Each row of a before or after table is a point. One or more steps were done to the points. Then noise was added and the rows were shuffled. The steps act on how far a point lies along the listed directions, d1 being the first. Write out the steps. A step turns or swaps two directions, mirrors them in a line or flattens them onto one, adds a multiple of one to another, or multiplies one. Angles are multiples of 10 degrees, from the lower direction toward the higher: turns from -170 to 170, lines from 10 to 170 but not 90. Use the fewest steps. Two steps may share a direction if one is a turn and the other turns, adds or multiplies; they go together, in the order done. Otherwise the lowest direction goes first.

Directions:
(1): -0.03	-0.37
(2): +0.37	-0.03
Before, 8 rows:
-0.19	+0.03
-0.26	+0.48
-0.23	-0.29
-0.13	-0.31
-0.13	-0.04
+0.06	+0.20
-0.58	-0.24
-0.15	+0.26
After (8 x 2):
+0.07	+0.11
-0.22	+0.21
+0.33	+0.18
+0.34	+0.52
-0.42	+0.32
+0.00	+0.19
+0.31	+0.08
-0.20	-0.03
Steps: swap d1 and d2

Directions:
(1): +0.17	-0.20	-0.40	-0.07	+0.08	+0.42
(2): +0.23	-0.27	+0.09	+0.45	-0.29	+0.00
Before:
-0.07	+0.15	-0.04	-0.34	+0.30	+0.29
+0.28	-0.23	-0.19	+0.34	-0.23	+0.16
+0.17	-0.18	-0.06	+0.29	-0.02	+0.13
+0.09	-0.02	+0.30	+0.29	-0.05	-0.28
+0.23	-0.15	+0.09	+0.51	-0.51	-0.06
+0.32	-0.42	-0.20	+0.33	-0.20	+0.36
-0.02	+0.18	+0.44	+0.30	-0.21	-0.48
-0.27	+0.38	+0.46	-0.14	-0.07	-0.24
+0.29	-0.09	-0.10	+0.11	-0.16	+0.05
+0.21	+0.01	+0.19	+0.28	-0.31	-0.19
+0.15	-0.11	-0.24	-0.32	+0.30	+0.32
+0.38	-0.42	-0.27	+0.49	-0.23	+0.37
After:
+0.20	-0.13	+0.17	+0.47	-0.57	-0.13
+0.06	+0.07	+0.26	+0.23	-0.05	-0.24
+0.32	-0.23	-0.16	+0.33	-0.26	+0.09
+0.18	+0.06	+0.26	+0.24	-0.32	-0.30
-0.02	+0.08	-0.07	-0.31	+0.31	+0.32
-0.10	+0.29	+0.46	+0.24	-0.13	-0.47
+0.18	-0.15	-0.05	+0.35	-0.02	+0.10
+0.20	-0.08	-0.03	+0.12	-0.14	+0.04
+0.34	-0.43	-0.10	+0.38	-0.26	+0.33
+0.20	-0.18	-0.26	-0.27	+0.27	+0.44
+0.38	-0.44	-0.14	+0.54	-0.29	+0.29
-0.26	+0.41	+0.43	-0.27	+0.01	-0.20
Steps: turn d1 and d2 by 10 degrees

Directions:
(1): +0.05	-0.03	+0.61	-0.09	-0.05	+0.21	+0.17	-0.17	+0.07	+0.50	-0.19
(2): -0.41	-0.28	+0.24	-0.19	-0.36	-0.12	-0.03	-0.33	-0.18	-0.38	-0.01
(3): -0.03	+0.34	+0.32	+0.23	-0.21	-0.13	-0.40	+0.09	+0.49	-0.16	+0.09
Before (12 x 11):
+0.14	+0.01	-0.42	-0.07	+0.31	+0.26	+0.17	+0.07	-0.25	+0.08	+0.21
+0.37	+0.00	+0.39	-0.13	+0.10	+0.19	+0.44	-0.25	-0.01	+0.66	-0.17
+0.01	+0.04	-0.69	+0.06	+0.57	-0.23	+0.10	+0.32	-0.09	-0.22	+0.00
+0.25	+0.06	+0.30	-0.10	+0.18	+0.34	+0.34	-0.07	-0.13	+0.60	-0.13
+0.26	+0.29	-0.67	-0.04	+0.19	-0.06	-0.23	+0.36	+0.14	-0.41	+0.28
-0.21	-0.19	-0.51	-0.23	+0.17	+0.01	+0.11	-0.02	-0.43	-0.14	+0.21
-0.04	-0.04	-0.72	+0.07	+0.19	-0.12	+0.06	+0.28	-0.12	-0.46	+0.28
-0.03	-0.04	+0.47	-0.04	-0.01	+0.04	+0.12	-0.22	-0.19	+0.29	-0.02
+0.22	-0.50	+0.44	-0.46	+0.20	+0.45	+0.61	-0.20	-0.55	+0.62	-0.22
+0.00	+0.07	-0.52	+0.04	+0.06	-0.16	-0.22	+0.24	-0.11	-0.26	-0.03
-0.03	-0.18	+0.05	-0.10	+0.17	+0.09	+0.07	-0.12	-0.16	+0.12	+0.12
+0.15	-0.43	+0.14	-0.26	+0.09	+0.31	+0.52	-0.34	-0.61	+0.41	-0.38
After:
-0.31	-0.40	+0.89	-0.36	-0.44	+0.08	+0.05	-0.43	-0.18	-0.16	-0.06
-0.20	-0.12	-0.38	+0.00	-0.01	-0.11	+0.05	+0.10	-0.11	-0.49	+0.24
-0.44	-0.06	-0.02	-0.13	-0.20	-0.13	-0.24	-0.14	-0.09	-0.39	+0.25
-0.29	-0.26	+0.66	-0.12	-0.50	-0.01	-0.07	-0.52	-0.16	-0.26	-0.24
-0.25	-0.22	-0.07	-0.23	-0.06	+0.15	+0.08	-0.25	-0.36	-0.27	+0.22
+0.15	-0.05	-0.60	-0.28	+0.19	+0.05	+0.07	+0.14	-0.23	-0.29	+0.16
-0.11	-0.16	+0.34	-0.23	-0.09	+0.19	+0.26	-0.29	-0.31	+0.17	-0.09
-0.02	+0.07	+0.43	+0.06	-0.02	-0.02	-0.03	-0.14	-0.06	+0.19	+0.05
-0.34	-0.25	-0.34	-0.15	+0.25	-0.28	+0.16	-0.03	-0.28	-0.41	-0.06
-0.15	-0.14	+0.21	-0.06	+0.00	+0.01	-0.08	-0.18	-0.04	-0.06	+0.16
+0.05	-0.19	+0.39	-0.24	-0.15	+0.03	+0.36	-0.44	-0.15	+0.24	-0.12
-0.06	-0.01	-0.37	-0.03	+0.02	-0.13	-0.16	+0.15	-0.17	-0.20	-0.07
Steps: multiply d1 by 0.7; turn d2 and d3 by 90 degrees
